Rows are points. A path goes straight from each point to the next, and from the last back to the first. The post is the endless flat space through its rows: a point in 2 columns, a line in 3, a plane in 4, and so on, so that a path can go around it. How many times does the path go around the post? Going back the other way cancels.

Post, 2 rows:
[[ 0.45 -0.41  1.24]
 [ 0.98  0.06 -2.58]]
Path (14 x 3):
[[ 1.22 -1.57 -1.10]
 [ 1.72 -0.49 -0.83]
 [ 2.25  1.60 -0.05]
 [ 0.66  1.06 -2.52]
 [-0.98  0.88 -1.44]
 [-0.76 -0.98  0.58]
 [-0.13 -1.51  1.46]
 [-1.68 -0.10 -1.41]
 [ 0.17  0.80  0.01]
 [ 1.62  1.12 -3.23]
 [ 3.22  0.09 -1.16]
 [ 2.26 -2.41  1.05]
 [ 0.75 -1.09 -0.60]
 [-0.76 -2.42 -0.64]]
Times around: 0

Post:
[[-0.15 -1.24  0.36  1.29 -1.76  1.78  1.24 -0.83]
 [ 0.86 -0.93  1.36  0.58  1.82 -2.24  2.63 -0.02]
 [-1.00  0.41  2.06  0.56  0.84 -0.87  0.49 -1.79]
 [ 1.33 -0.72  1.12 -1.54 -0.70  0.88  0.03  1.44]
 [-0.18  0.24  0.05  0.74  2.03  0.03  0.97  0.45]
 [ 0.14 -0.99 -0.85  0.15  0.07 -1.67  0.42 -1.03]
 [ 2.30  1.13  0.40 -7.24  0.34  2.06  2.44  1.37]]
Path (21 x 8):
[[ 0.28 -0.17  0.68  0.08  0.25 -0.73  1.79  1.17]
 [ 0.90  0.01 -1.04 -0.33 -0.64 -2.15  0.97  1.94]
 [ 1.32  3.05  1.08 -2.01  3.00  0.02  1.02  1.33]
 [ 1.02 -0.54 -0.29  0.20  0.33  0.33  0.38  0.07]
 [ 0.52 -1.81 -0.88  1.01  0.87  1.23  2.65 -0.54]
 [-0.19 -1.36 -1.69 -2.88  1.07 -0.83  0.25 -0.44]
 [ 0.20  0.44  1.28 -1.04  1.82  0.57  3.69  1.57]
 [ 0.97  0.67  0.11 -1.06 -0.68 -2.37  2.03 -0.89]
 [ 2.28  1.44  2.04 -0.89 -0.07  0.39  0.47  0.85]
 [ 0.14  0.68  2.82  1.32 -0.69 -1.00 -0.99 -0.65]
 [ 0.66  1.65 -0.12 -0.65 -2.13  0.22  0.92 -2.21]
 [ 2.35 -0.87  0.23 -2.45 -1.84 -0.80  1.42 -1.61]
 [-0.11  1.40 -0.77 -0.30 -1.61 -0.98  2.77 -2.04]
 [-1.00  0.45 -1.66 -1.86  1.37 -0.70  1.77  1.06]
 [-1.06 -0.96  1.53 -1.86  1.93  1.21  0.28  0.79]
 [ 0.13  0.10  0.45 -1.53  2.31  0.85 -0.83  2.09]
 [-0.30 -2.47 -0.32 -2.15 -0.91  0.82  1.40  1.33]
 [ 0.00  0.03  0.75 -1.47 -1.75  0.22  0.14 -0.45]
 [-0.14  2.17  2.03 -2.59 -1.25 -2.17  0.22 -3.00]
 [ 1.39  0.64  0.36 -0.18  0.38  2.00  2.69 -0.20]
 [ 1.50 -0.01  0.44 -1.77  0.59 -2.87  1.52 -0.12]]
Times around: 1

Post, 11 rows:
[[-0.57  1.64 -1.46  3.07  3.23  0.03 -1.46 -0.69 -2.86  0.32 -5.31  0.98]
 [-0.71 -2.09  0.23  0.86 -1.14 -0.87 -2.28  2.29  0.53  0.32  0.60  0.47]
 [-0.06 -1.30  0.24 -0.14 -0.90 -1.60 -0.12  0.86 -1.47 -1.61  1.46 -2.41]
 [-0.15 -0.52  0.72  2.31 -1.15 -1.92 -1.02  0.52  1.63 -0.34 -0.15 -3.15]
 [ 1.02 -0.87 -0.89 -0.43 -2.56 -1.38  4.87  0.14  1.27 -0.34  1.72 -0.62]
 [ 0.78 -0.65  0.11  1.11  0.58 -0.75 -1.21  0.63  0.77 -3.33 -0.26  0.12]
 [-0.17  0.13  0.50  3.10  0.99 -2.00 -1.11  1.31  0.55  0.38  2.87 -1.74]
 [-0.66  0.17 -0.14 -0.98  2.20 -0.12 -1.82 -2.76 -1.19  2.43 -2.05  1.58]
 [-1.61 -1.78  0.13  0.65 -2.43 -1.69  0.93 -1.63 -0.10 -0.87  2.11  0.72]
 [ 0.42 -1.30  2.90  0.19 -1.90 -0.11  1.44 -0.47 -0.59 -0.01  1.94  0.11]
 [-0.13  0.74 -0.19  2.05 -1.26  1.93 -0.34  0.57  0.59  0.10  1.98 -3.10]]
Path:
[[ 3.30 -0.63 -1.37  0.73 -0.24  0.27 -0.89  0.68  1.09 -0.12 -2.78 -0.76]
 [ 1.43 -2.29  1.15  1.14 -1.54  0.65  2.38 -1.05  1.29  1.29 -0.52 -0.66]
 [-3.26 -1.29 -0.23 -0.35 -0.93 -0.89  0.14 -3.01 -1.42  1.73 -0.23 -0.55]
 [-0.98 -0.41  1.52  0.89 -1.43 -1.16  1.32  1.63 -1.13 -1.75  0.81 -1.08]
 [ 0.07  1.05  0.20  1.42 -1.19 -0.81 -0.78  0.87  0.92  1.85  2.74 -1.72]
 [ 0.02  0.21 -2.85 -0.92 -1.70  0.42 -0.37 -1.13 -2.00 -0.23  0.50 -2.49]
 [ 0.08  0.99  0.50  0.75 -0.56  0.67 -2.34  1.88 -2.05  0.03 -0.40  1.15]
 [-1.30  1.02 -0.95  1.88 -1.09 -0.16  1.83  2.31  2.20  2.43  0.45  0.50]
 [-1.71 -2.09  1.67 -0.57 -0.27 -0.93  0.55 -0.48  1.20  0.70  0.12 -1.49]
 [-2.06 -2.56 -0.65  1.08 -0.28 -0.39 -0.67 -2.52 -0.90  1.83 -1.07  0.16]
 [ 0.18 -0.85 -1.18  1.24  0.09 -1.37 -2.48 -0.62  0.03 -0.12  0.20 -0.38]
 [ 0.41 -2.43  1.42  1.42  0.18 -2.81  0.23 -0.54 -0.79  0.32  0.47 -0.17]
 [-0.91 -1.69  0.73  0.92  0.96  0.62  0.87  0.49 -1.23 -0.96 -0.61 -0.93]
 [-1.88 -0.43  0.56  1.41 -0.36 -1.50 -0.30  0.21 -1.03  0.19  0.94  0.24]
 [-0.62  1.64 -1.54  1.41  0.17  0.99 -0.41 -0.59 -0.36 -0.24  1.87  0.73]
 [ 1.29 -0.12  0.40  0.13 -2.38  0.50 -1.24 -0.50  1.35  0.55  2.05 -1.11]
 [ 0.01 -0.84 -4.81  1.07 -0.30  0.46  0.54 -2.27  2.31  0.53  2.17 -1.65]
 [-0.26 -2.96  0.54  1.38 -1.31 -0.01  0.38  2.56  2.06  1.21  1.74 -2.96]
 [ 2.21 -1.23  3.49  0.45  0.85 -0.57 -0.23 -1.56 -0.81 -1.35  0.14 -0.93]
 [ 0.86 -0.15  0.43  2.70 -1.51 -1.41  0.52 -0.44 -0.28  0.35  0.33  1.34]
 [-0.18  1.24 -1.23  0.87 -0.62 -0.11 -1.27  0.35  1.48 -0.16 -1.18  0.48]
 [-3.22 -2.00  1.15  0.49 -3.32 -3.44 -2.32  2.15  1.93 -0.32 -0.11  1.16]
 [-0.59  0.39 -1.47  2.26 -1.25 -0.94  0.35  0.53 -1.18 -0.36  0.40 -0.08]]
Times around: 1

Post:
[[-0.20 -1.22 -1.60  1.20 -0.54 -0.31  2.17  0.35 -1.35  0.78 -0.16 -1.63
  -0.39  1.22 -0.82  1.55  2.02 -0.85]
 [-0.80  2.70 -0.38 -1.29 -3.25  1.91 -1.17 -1.67  0.43  1.93  0.51 -2.37
   1.71 -2.38  0.11  0.93  0.46  1.87]
 [-0.54 -1.31  0.30  1.17  0.22  3.78  1.10 -0.44 -0.93 -1.80 -1.45  1.55
   0.00  1.26  1.69  1.12 -0.13  1.39]
 [-0.29 -0.04  0.21 -1.81 -1.55  2.15  0.22 -0.92 -1.14 -1.80  0.23 -0.11
  -0.71 -0.80 -1.46  0.41  0.40  0.12]
 [ 0.01  0.07  0.33 -1.64 -0.82  1.19 -1.81  0.80  1.53 -0.66  0.49  0.48
   1.83  1.23 -0.70 -0.46  2.76 -0.87]
 [ 1.63  0.75 -0.04 -0.04 -1.66  1.68 -1.13  0.43 -1.76  0.59  0.57 -0.17
   0.31 -0.88 -1.10  1.74  0.60  1.90]
 [ 0.33 -0.37  1.27  0.74  0.20  0.55  1.64 -1.54  1.85 -0.97 -0.40 -2.05
   1.69  0.70 -0.08 -0.82 -0.10  3.17]
 [ 0.99  2.24  1.78  0.24 -1.58  2.01  1.60 -1.19  1.48 -0.80  1.64  2.85
  -0.31 -0.34 -1.53 -0.84 -1.01  2.18]
 [ 0.25  0.74 -1.42  1.88 -0.07  0.72  1.59 -0.38  0.19 -0.34  2.33 -2.50
   0.64 -0.38 -1.12  2.82 -0.55  0.17]
 [ 0.56 -0.40 -1.58 -0.37  0.08  0.09  1.27  0.00  1.30 -2.04 -2.05  0.40
   2.28  1.49  1.17  0.89  0.93  1.81]
 [ 0.28  1.36 -0.54 -1.56 -1.17 -0.96 -2.71  1.70  0.77  1.38 -2.27 -1.69
  -0.65  1.73 -0.99  1.51  0.97  1.00]
 [-1.67  0.43  1.94  0.14 -1.94 -2.02 -2.51  1.03  0.90  0.36 -1.16 -0.71
   0.23  0.00 -0.95  1.07  0.09  1.60]
 [ 0.66 -0.15 -0.64  2.36 -1.51 -0.90  0.32 -1.17  1.08 -0.67  0.87 -1.38
  -0.97  2.07  2.10  0.98 -2.42  2.78]
 [ 0.51  1.01 -2.33  2.05  1.11 -0.76  0.48  0.59  1.12  1.21  0.45  0.34
  -1.95 -1.13 -0.62  0.10  0.90  0.47]
 [ 1.04  0.30  1.91  1.07 -0.97 -2.60 -0.77  0.59 -0.87  0.74 -2.26 -2.65
   2.17  0.40  0.70  1.02 -0.93 -0.31]
 [ 0.59  1.01  1.53 -1.04 -0.09  1.68  1.31 -0.36  0.10  0.11  2.21  1.94
  -1.74 -1.87 -0.74  1.76  1.19  0.34]
 [ 1.76  0.82 -0.15  1.25  0.25  0.66 -1.12 -3.03  2.49 -1.41  1.04  0.38
   0.45 -0.19 -2.21  2.18  1.78  0.51]]
Path:
[[ 1.86  0.43  0.07  1.06 -1.57  0.90  0.37 -3.21  3.01 -1.30  2.56 -0.61
   0.20 -1.33 -0.28 -0.29  0.00  1.38]
 [ 1.68  0.66 -1.62  0.32  0.65  3.02  0.26 -1.32  1.79 -2.19  0.62 -1.11
  -1.04 -1.83 -2.01  0.72 -1.34  0.14]
 [ 3.28  1.31 -0.91 -0.61 -1.07  0.92  0.59  0.82  1.13 -1.50 -0.74 -0.27
  -1.34  0.11  0.57  0.54 -0.70  2.69]
 [-0.51 -0.57  1.64  1.55 -0.98 -1.33 -2.18  0.89 -0.43 -0.38  0.58 -1.39
  -2.52  1.07  0.24  0.78 -0.81  0.88]
 [-1.00  0.61  1.63  1.49  0.25  1.68 -0.97 -0.13 -1.12 -0.34 -0.20 -2.39
   2.37  1.22 -0.77  2.58 -1.76  0.56]
 [-2.52 -1.26  1.13  1.00 -0.70  0.21  0.72 -0.46  0.59 -0.85 -0.41 -3.17
   2.88  1.82  0.30  3.41 -1.72 -2.28]
 [ 1.04 -2.08  1.06  0.51 -2.27  5.28  0.37 -2.02 -0.25 -2.91 -0.41  1.15
  -0.19  1.44  0.08 -0.37 -1.88  1.97]
 [ 0.39  0.87 -1.34 -0.03 -0.18 -1.74  0.41  0.22  1.20 -1.35  2.22 -1.31
  -2.45 -0.56  0.51  1.37 -0.75 -1.49]
 [ 3.10  0.00  0.43 -1.18 -3.06  0.16  2.01  0.56 -0.64 -0.92  0.83 -0.07
   2.33  1.64  0.31  0.49 -0.62  2.53]
 [-1.20  0.41  0.87 -0.26  1.15 -0.05 -0.50  1.11  2.48  0.02 -0.22  1.54
   1.89 -1.34 -2.47  2.63  0.44  0.19]
 [ 0.75  1.10  2.74 -1.76 -0.51  0.26  0.70 -1.02 -0.45  0.21  2.29  1.90
   0.80 -1.25  0.33  1.11  1.51 -0.65]
 [ 0.54  1.82  0.37 -0.21 -1.18  0.97  2.29  1.95  0.22  1.14  0.70 -2.02
   1.34  2.22  0.11  1.57  1.22  3.84]
 [ 0.01  1.40  0.79  2.21 -3.72 -0.21 -1.08 -0.79  2.05 -1.76  1.94  0.06
   1.38 -0.24  0.92  2.56 -0.57  1.88]
 [-1.44  0.37  0.28 -0.04 -0.30 -0.01 -1.22  2.69  1.23  0.17 -0.80 -0.96
  -1.86  1.06 -0.05  1.84  1.19 -0.66]
 [-1.08  2.30 -2.51 -1.00 -0.70  1.55 -0.93 -1.79  0.39 -1.15  0.13  2.03
  -3.46 -0.96 -1.61  2.71  1.52  0.24]
 [-0.23 -0.13  1.09 -2.10 -1.03  2.33  0.75 -0.21 -1.71  0.30  0.64  0.82
  -1.00  1.70 -1.38 -0.56  0.03  0.82]
 [ 1.02 -0.68 -0.55 -0.04  1.31  2.24  1.82 -2.06  1.65 -1.19  0.48 -2.05
   1.73 -0.37 -2.76  0.56  0.46 -0.49]
 [ 3.91  0.66 -2.08  1.55 -0.53  1.60 -0.32 -1.36  1.42 -0.59 -2.11 -0.30
   1.09  0.01 -0.24  1.61  0.07  3.15]
 [ 0.51  0.11 -0.06 -0.51 -1.58  1.69 -1.22  0.18  0.33 -1.77 -0.93 -0.40
  -1.20  0.72  3.52 -1.42 -0.14  1.37]
 [ 2.55  0.32 -1.83  2.74  2.24 -1.29  0.60 -1.56  1.50  1.02 -1.45  1.11
   2.68 -1.89  1.83  0.50  4.02  2.18]
 [-0.48  1.89  0.23 -1.60 -1.73  1.80 -0.09  0.44  0.05  0.68  1.83 -0.06
   1.09  2.02 -0.49 -0.90 -1.29 -1.58]
 [ 0.53  0.23  2.16 -0.82 -0.45  1.23 -1.65 -0.48  1.23 -1.42 -0.19  0.13
  -0.09 -0.61  0.54  1.90 -1.51  2.52]
 [ 0.39 -0.36  0.62  2.62 -1.04  2.42 -1.34 -1.58  0.58 -2.53  0.62 -0.75
   1.29 -1.58 -1.36  2.93  0.06 -1.13]
 [ 0.76 -0.02 -2.13 -0.90 -0.36  1.49  2.38 -2.33  2.46 -2.72  0.31 -0.41
   1.90  1.12  0.33  1.47  0.18  0.11]
 [ 1.51  0.49  0.06 -2.97 -0.03 -1.21  1.74  0.21  2.06  0.22 -0.58 -2.08
   2.68  3.83 -1.03  1.84  1.85 -0.06]
 [ 0.54  2.05 -1.95 -0.60 -0.74 -0.69 -0.13 -1.48  1.12 -1.23  0.55 -0.62
  -0.42 -1.27 -1.63  1.09  0.30  0.66]
 [ 0.28  1.27  1.08  0.62 -2.19 -0.28 -2.56 -0.82 -1.28  0.55 -1.56 -3.52
   1.18 -0.29 -0.71  1.95  2.02  0.19]]
Times around: 1
